Each row is a point. A path goes straight from each point to the next, and from the last back to the first. The post is the endless flat space through its rows: a point in 2 columns, a line in 3, a plane in 4, and so on, so that a path can go around it. How many times does the path go around the post? Going back the other way cancels.
(in the rows, 128 means zero)

Post (1 x 2)
[[120 108]]
Path (13 x 2)
[[113 167]
 [103 113]
 [ 92  59]
 [156  88]
 [141 128]
 [114 130]
 [ 79 123]
 [104 127]
 [ 81  75]
 [121  49]
 [143  97]
 [156 151]
 [138 153]]
Times around: 2

Post (7 x 8)
[[161 117 131 126 140 101 117  75]
 [ 81 117 119  84  79 166 107 168]
 [158 105 153 137 181 170 104 145]
 [149 137 114 179 168  74 156 114]
 [119 147  73 192 122 181 114 118]
 [191 108  53 134 179  97 110 134]
 [122 113 149  92 157 134 177 106]]
Path (8 x 8)
[[211 154 114 125 111 111  92 140]
 [168 146 140 163 175 107 159  92]
 [193 133  78 190 145 106 142  97]
 [159  86 101 128 128 118 130 123]
 [106  93 103 141 161 105 159 123]
 [ 91 105 104 128 190 119 186 103]
 [157  72 101  84 161 136 171  95]
 [153 104 115 132 155 144 137 167]]
Times around: 0

Post (17 x 18)
[[171 128  82 100  83 102 212 100  80 130  75 132 107 182 137 130 182 167]
 [102  73  69 159 123 166  85 113  91 114 193 176 135 113 157 112 106 168]
 [104  91 123 139 122 112 118 120 122 150 107  90  98 218 113  74  69 142]
 [125 112 150 167 134 131 124 145 105 121  90  26 116 204 131 109 122 161]
 [140 111  87 109 169 138 138 110 147 125 176 141  65  88 125 148 142 143]
 [180  56 115 126 166 126 154 142 120 173  89 140  92 163 143 135 185  94]
 [135 163 133 150 181 129 140  79  59 157 112  89 123 152  97 115 145 142]
 [158 120 104 169 168 157 156 116 112 146  93 109 175 164 140  57  97 168]
 [141 102 112 132 162 130 131 164 151 168  48 167 120  84 110  95 160 177]
 [106 143 134 113  76  55  75 120 201  92 150 154 190 117 110 119  91 163]
 [ 80 135  73 132 143  89 149 134  63 128 110 133 126 121  97 124  62 114]
 [150 105 118 183 109 152 148 193 163  76 107 155  88 163  94  43 143 183]
 [125 153 114 105  76 140 165 122 102 150 120 160 127  53 135 116 154 148]
 [132  72 130 164  83 144 140 147 153 148 140 132 102 104  79 182  72 158]
 [111  48 114 191 182  97 140 126 112 159 147 117 111 111 134 101  81 159]
 [ 93 117  43  93  98 104 124 136 125 147 185 169 170 130 122 112 160 148]
 [103 114 160  99 137  74 127 128 116 143 159 140 174 161 113 143  29 172]]
Path (13 x 18)
[[126 121  85 133 177 143 102  90  84 152 121 147 156  99 125 102  93 188]
 [143  98  51 157  83 159 123 121 155 143 115 211 208 105 103  72 138 178]
 [133 135  65 107 116  90 165  99 133 122 126 132  91  89  94 119 177 176]
 [136  73 100 163 181  71 137 145 127 134 170 140 171 119 122  96 119 164]
 [126  98  87 105 111 131 120  85 145 135 134 122 119 132 139  95 116 142]
 [129  94 133 146 109 112 163 118 118 121 102 144 161  89 158  87 125 160]
 [144 123 105 106 138 136 151  89  54 133 149  79 135 164 103 132  78 142]
 [143  76 133 152  95 118 147 152 133 130 121 130 120 122 156  98 108 198]
 [120 149  62 183 104 155  98 134 116 121  60  64  98 139 144  83 175 129]
 [ 97  98 109 114 101 101 132 104 141 144 135 131 123 213 114 161 107 158]
 [126  83 107 191 128 164 128 121 168 131 167 128 133 121 113  95  85 169]
 [127  92 124 156 117 111 136 114  88 158  79 104 121 170 150 126  81 104]
 [118  98 102 164 113 111 121 159  92 139 161 139  91 121 113  96 151 139]]
Times around: 0
